Rows are points. Each copy is the shape, with its points in the same order, turned, moved and blurred by noise. Say if it was mirrored as well.

Shape:
[[-1.7 -0.7 -1.2]
 [ 1.2 -1.1 -0.4]
 [-2.7  2.1  3.8]
 [ 1.0  1.4  2.5]
 [-3.0  0.1 -8.7]
 [-0.3 -1.2 -0.9]
 [ 3.6 -1.0  1.0]
 [-1.0  0.7  3.3]
 [-3.3 -0.4  2.1]]
Copy 1 (9 x 3):
[[ 0.3 -0.7  2.2]
 [-0.4 -0.2 -0.4]
 [-2.2  4.7  2.8]
 [-1.7  3.8 -0.5]
 [ 7.1 -2.6  4.2]
 [-0.2 -0.7  1.4]
 [-1.7  0.0 -2.8]
 [-3.0  2.9  1.3]
 [-2.3  1.9  4.2]]
Copy 1 is: mirrored
Copy 2 (9 x 3):
[[-1.1 -0.1  1.2]
 [ 0.6 -1.0 -1.0]
 [-5.7  0.0 -2.3]
 [-1.8  0.1 -4.0]
 [ 1.6  3.8  7.7]
 [ 0.2 -0.7  0.5]
 [ 1.8 -1.5 -3.5]
 [-3.5 -1.2 -2.7]
 [-4.4 -1.1 -0.1]]
Copy 2 is: mirrored
Copy 3, 9 rows:
[[ 1.4 -1.7 -1.2]
 [-1.7 -0.8 -1.9]
 [ 1.5  1.2  3.7]
 [-1.4  2.3  1.2]
 [ 5.6 -2.6 -7.9]
 [-0.3 -1.5 -1.8]
 [-3.9  0.5 -1.3]
 [-0.5  0.6  2.5]
 [ 1.5 -1.6  2.4]]
Copy 3 is: mirrored
Copy 4, 9 rows:
[[-2.3 -0.2 -1.5]
 [ 0.6 -1.5 -2.1]
 [-2.5 -0.3  3.7]
 [ 1.5 -0.6  1.6]
 [-4.8  3.7 -7.7]
 [-1.4 -1.0 -2.3]
 [ 2.2 -2.1 -1.0]
 [-1.2 -1.5  2.3]
 [-3.3 -0.7  1.4]]
Copy 4 is: only turned

Shape, 7 rows:
[[-0.4 -0.3 -1.5  2.4]
 [ 1.1 -3.1  5.4 -1.8]
 [ 1.6  2.8 -4.3  2.1]
 [ 1.4 -2.4  0.1 -0.6]
 [-2.4 -0.4 -0.6 -1.4]
 [ 2.0  2.6  3.6 -2.2]
 [-1.7 -2.9 -2.6  5.7]]
Copy 1, 7 rows:
[[ 0.8  1.2 -2.4  0.7]
 [ 1.7 -2.5  5.6  2.1]
 [ 0.5  4.6 -3.5 -2.5]
 [ 2.4 -1.3  0.8 -0.5]
 [-1.8 -1.6 -0.5 -0.5]
 [-1.3  2.2  5.3 -0.8]
 [ 2.5  0.4 -5.6  3.2]]
Copy 1 is: only turned
Copy 2, 7 rows:
[[-0.3  2.8  1.1  2.7]
 [-1.1 -2.2  2.6 -4.3]
 [ 3.6  3.6 -1.3  4.4]
 [-0.3 -1.0  0.3  0.6]
 [-1.7  3.1 -1.5 -0.4]
 [ 3.6  0.8  0.0 -4.4]
 [-2.4  3.0  3.4  5.5]]
Copy 2 is: only turned

Shape, 12 rows:
[[-0.8 -1.3 -0.1  3.3  0.3 -2.0]
 [ 1.9  0.1  0.0  2.2  3.7  1.8]
 [-1.8 -0.8 -0.1 -1.0  3.0  0.5]
 [ 0.7 -1.8 -1.7 -2.4  3.3  1.1]
 [ 1.1 -0.8  0.9  1.8  0.4  2.0]
 [-2.7  3.0  0.5  0.7  2.9  1.6]
 [-2.5 -0.8  1.7 -0.1  3.3  1.9]
 [-1.1  0.5 -3.9 -2.4 -9.9  1.7]
 [-2.7  1.8  0.3  1.6  2.9  0.3]
 [-2.4 -1.0 -3.3  7.7  3.0  1.7]
 [-1.0 -1.4  1.0  1.1  2.9  1.6]
 [ 9.1 -2.0  0.7 -0.4  1.0 -0.5]]
Copy 1 (12 x 6):
[[ 0.9 -2.5  0.5  4.9  0.0 -0.1]
 [ 4.0  0.2 -0.8  0.1  1.9  1.2]
 [ 0.5 -2.4  1.3 -0.6  0.9 -0.8]
 [-0.7 -0.3 -1.1 -2.0  2.1 -1.2]
 [ 0.6  0.5  1.0  1.5  1.5  1.5]
 [ 2.8 -2.0  2.4 -1.8 -1.6  1.4]
 [ 1.2 -2.4  3.0 -0.7  2.3 -0.2]
 [-8.2  2.7  0.3  1.8 -5.3  5.9]
 [ 3.1 -2.3  1.9 -0.7 -1.1  0.4]
 [ 4.0 -6.3 -2.0  3.3  1.0  4.7]
 [ 1.6 -1.6  1.6  0.4  2.7  0.6]
 [ 0.5  6.4 -4.5  3.5  3.3 -2.0]]
Copy 1 is: mirrored
Copy 2, 12 rows:
[[-1.6 -1.7 -0.1  2.5  1.2  0.0]
 [-0.6  1.8 -0.1  0.0  4.2  2.4]
 [-3.0 -0.4  1.9 -1.9  3.2 -0.3]
 [-1.4  0.2 -0.1 -3.3  4.4 -0.9]
 [ 0.4 -0.2  0.4 -0.2  1.8  2.1]
 [-3.7  2.7  3.0 -0.5  0.3  1.2]
 [-2.9 -0.3  3.3 -1.5  2.9  1.5]
 [ 2.2 -3.8 -2.6 -5.8 -7.4 -2.4]
 [-3.4  1.3  2.6  0.1  1.2  0.7]
 [-5.8 -0.5 -3.4  2.7  1.7  4.7]
 [-1.7 -0.6  1.9 -0.8  3.0  1.8]
 [ 6.6  0.2 -2.2  0.9  6.4 -0.7]]
Copy 2 is: only turned
